Rows are points. The window is the flat piece filled in between its corners: a triangle in 3 columns, a solid with four corners in 4, and so on. A path goes straight from each point to the next, and from the last back to the first. After which points does the path pass through the window?
In the rows, zero is written as 128.

Window:
[[ 88 131 132]
 [187 141  76]
 [ 48  90 120]]
Path:
(1): [ 52 147  92]
(2): [ 64  67 123]
(3): [172  85 130]
(4): [117 156  93]
(5): [ 99 129  93]
(6): [120  89 165]
(7): [190 109 125]
(8): [163 148  69]
Through the window after points: 3, 5, 7

Window, 4 rows:
[[ 86 147 157  15]
 [ 82  60 109 105]
 [ 90 100 159 110]
 [206  94 143 161]]
Path:
(1): [127 121 122 147]
(2): [153  59 141 117]
(3): [105  53 180  79]
(4): [120 131 142 105]
(5): [127 159 116  94]
(6): [144  87 174  77]
(7): [138  69 159  62]
(8): [106 174 153 139]
Through the window after points: 1, 3, 5

Window:
[[146  89 120 135 196 154 144 147]
 [143 168 163 132 152 117 101   7]
 [ 99 148 118 134 119 148  80  40]
 [138 145 131  91  79 123 142 167]
 [173 154 133 141  78 154  99 192]
 [ 72 194 154 196 129 158 121  24]
 [113 118 158 106 216 129  96 134]
 [145 160 106 111 196 178 129 158]]
Path:
(1): [109 143 101 145 165  89 102 156]
(2): [111 151  91 142 119 129  98 128]
(3): [117 127 177 117 160 192 130  89]
(4): [143 137 158 121 111 155 105 105]
(5): [124 185  87 145 126 108 108 113]
(6): [160 110  55 184 155 102 148  87]
(7): [ 86 212 218  97 132 185  69 101]
(8): [127 137 147 112 139 197 127 116]
(9): [152 157 122 169 131 108  79 117]
(10): [147 141  78 174 169  88 110 114]
(11): [ 94 149 200 124 164 212 114  62]
(12): [122 142 135 104 126 173 144 162]
(13): [149 149 104 118 149 122 101 169]
(14): [161 156 112 124 101 108 115 185]
(15): [148 144 175 159 131 247  86 118]
(16): [130 134 161 100 156 150 115 121]
Through the window after points: 4, 14, 16

Window, 9 rows:
[[153 153  99 121 132  85 154  99 102]
 [150  80 157 136  71 154 113 145 138]
 [133 103 113 156 116 196 151 126  65]
 [163 139 105 136 142 151 229 111 136]
 [ 79 174 192  58 155 121  53 110 183]
 [ 68  99 140 176  90 137 107 162 135]
 [ 94 116 174 108 193 132   7  89 211]
 [120  93 208 157 128 124 130 138 114]
 [179 144  96 119 160 122 194 180  99]]
Path:
(1): [161 190 150 132 144 163 113 137 158]
(2): [127 156 144 151 135 132 100 140 146]
(3): [140  51 128  78 177 145 158 118 125]
(4): [111  61 136  97 122 118 123 139 154]
(5): [162 172 122 188 133 154 154 125 103]
(6): [151 178 137 169 140 118 130 132 139]
(7): [132 116 112  89 125 109 153  99 111]
(8): [104  76 134  93 146 135 111 111 131]
(9): [146 138 169 138 148 132 111 125 143]
(10): [118 157 153 160 151 158  93 129 141]
(11): [ 93  68 137  99 125  83 177 128 115]
(12): [ 87  84 123  85 143 108 118 121 122]
Through the window after points: 2, 6

Window, 12 rows:
[[179 138 135 186 105  71  97 133 156 113 115 160]
 [111 147 172 207  76 127 172 138 120  43 240 148]
 [109 135 140 101  61 148 137  99 115 134  19  67]
 [ 82  53  76  38  88 152 182 201  96 148 101 110]
 [163  66 187 148 168 140 157 139 173  98 102 141]
 [135 202 143 135 178 112 149 136 122 153 141 106]
 [ 86  88 122 164 116 129 105  92 249 198 154 200]
 [110 121 171 127 150 128  53 119 132 155 118 140]
 [113 205 155 101 172 151  81 125 191 131  82 133]
 [ 96 134 154  47 112 104 156 147  98 148  95 144]
 [126 115 130 134 150 164 116  82 149 120 114 179]
 [121 137 165 105 141 190 145 168 127 166  92 160]]
Path:
(1): [ 89 120 124 175 155 119 127 130 154 133 110 158]
(2): [ 48 129 186 177 106 154 138 156 142  75 116 175]
(3): [188 141 128 124 125 108 116 104 124 140 208 107]
(4): [169 115 157 136 111 131 115 122 141 128 129 133]
(5): [ 81 148 119 190 147  72 135 162 190 122  85 204]
(6): [ 55 132 175 188 173 120 109 154  93 114  66 111]
(7): [183 140 136  95 109 130  95 112 181 157 148 168]
(8): [147 107 138  75 120 213 144 138 142 104 164  75]
(9): [ 91 143 141 115 135 111 135 161 128 172  62 181]
(10): [ 77 172 153 126 164 127 115 108 173 130  71 146]
(11): [170 164 142 107 125 152  98 152 153 132 134 120]
(12): [191 136 109  79  53 129  58 120 156 153 128 111]
(13): [106 132 169 191 159  77 166 145 130 105  95 179]
(14): [ 70 117 138 151 170 160 166 168 142  91  62 177]
(15): [173 163 148 106  81 122  84  80 153 176 149  80]
(16): [141 116 158 107 103 142 130 119 169 136 140 151]
Through the window after points: 2, 4, 6, 8, 10, 12, 16

Window, 14 rows:
[[152  65  82 206 179 127 122 157 121 139 190 131 158 164]
 [168 126 114 111  72 112 176 100 168 127 167 223 120  89]
 [104 163 141  61 204 101 165  70  43  41  88  96 137  80]
 [127  98 104 168 167 100 127 145 155  56 159 153 173 203]
 [239 140 163 112 114  89 188 150 164  97 122 195 132  64]
 [178 106 166 164  59  96 190 124 125  96  94 188 122 109]
 [153 149 109 173 147 140 130 156 126 121 166 117 121 231]
 [115 105 145 152 147  79 112 173 118 121 210  98 155 186]
 [157 101 143 132 114 109 169 136 148  77 140 233  25 103]
 [ 55 178 171 104 219 140 154  99 118  72  98  81 157  59]
 [167  79 125 172 155 100  72 104 163 115 154 113 137 184]
 [148 143  81 176 125  81  95 159 138  95 144 121 149 116]
 [175 139 133 134 112  38 218 123 164 141 102 202  94 108]
 [157  93 123  77 100 113 172 159 154 118  84 196  96 106]]
Path:
(1): [165 108 120 147 165  68 165 132 144  92 168 110 142 134]
(2): [ 69 155 126 103 126 191  64 145 129 109  76 237 122 147]
(3): [159 193 165 181 163  89 142 135  89 147 185 218 134 135]
(4): [137  51  88 107 130 131 148 128 166  76 105  67 119 122]
(5): [179 147 153 130  94 115 191  90 167  66 145 101  63 115]
(6): [135 101 112 135 191  96 121 182 105 130  92 249 194 111]
(7): [133 119 136 137 161  84 128 128 116 118 130 188 161 117]
(8): [141 122 120 151 148 117 179 136 150 106 141 109 106 125]
(9): [116 119 116 143 148 130 168 129 169  90 154 118 126  98]
(10): [122 148 152 127 169 102 131 124 106  88 110 149 126 107]
(11): [182 117 172 139 189  96 116 143 133 160 120 226 136 117]
(12): [117 114  94 135  91 100 182 131 137  35 127  82  99 144]
Through the window after points: 7, 9

Window (14 x 14):
[[152 128 147  80 223 111 137  82 146 131 155 148  89  54]
 [107 156  92 173 149 131 108 171  37 108 153 176 199 116]
 [166  78 141 124  82 190 130  99 132 217  88 191  56 127]
 [149  76 155 153 106  89  99 150 183 161 155 235 136 153]
 [145 163 116 176 152  83 170  73  98 118 168 204 116 236]
 [132 169 147 113  59 132 100 158  78  93 191 164 142 168]
 [ 89 135 134  66 131 167 169  98 199  92 111 104 158 171]
 [112 158 175 159 108 136 212 143 102 146 153 119  78  58]
 [ 88 171 141 144  90 192 141 112 179  85 140 129 107  71]
 [118 127 103 110 170   7  98  33 135  97 199 154 160 165]
 [ 64 168 109 122 178 160 153  94 128 136 187 135 153 153]
 [ 86 199  77 174 144 155  89 145 175 137 124  96 108 141]
 [155 124 182 134 128 155  84 111 124 140 147 135 163 102]
 [200 135 124 111 114 108 135  65 180 220 121 209 102 131]]
Path:
(1): [231 139 112 109 119 104 115 134 136 148 230  87  90 119]
(2): [ 80 146 131 147 138 128 123 109 136 136 113 186 139 155]
(3): [128 182 175 118 187 139  62 138 128 187 105 179  93 108]
(4): [152  90 124 113 127 136 177  79 141 132 157 148 100  98]
(5): [135 137 108 161 158 143 129 107 112 125 199 138 137 133]
(6): [ 96 166 186  97 102  93 151 137 166 134  97 175 119  95]
(7): [ 86 188 183 155 112 136 110  97 161 145 102 201 131 131]
(8): [180  84 108 119 131 126 129 132 118 140 170 131 125 120]
(9): [180  87  52 169 111 162 168  91 126 128 193 160  91 180]
(10): [120 150 154 133 132 131 128 107 121 148 131 171 125 138]
(11): [ 57 181 191 130 149 126 130 131  72 144 108 173 148 178]
(12): [175  94  77 153 107 128 114 127 186 124 197 176 133  99]
(13): [174 107  77 185  83 186 127 156 170 125 171 111 137 107]
(14): [ 87 175 152 129 134 135 144 104 135 133 130 147  97 111]
(15): [ 48 171 151  93 131 127 152 118  79 115 124 157  80 117]
(16): [200 129 132 183 101 136 135 143 139 142 197 144 168 120]
Through the window after points: 3, 9, 11, 13, 15
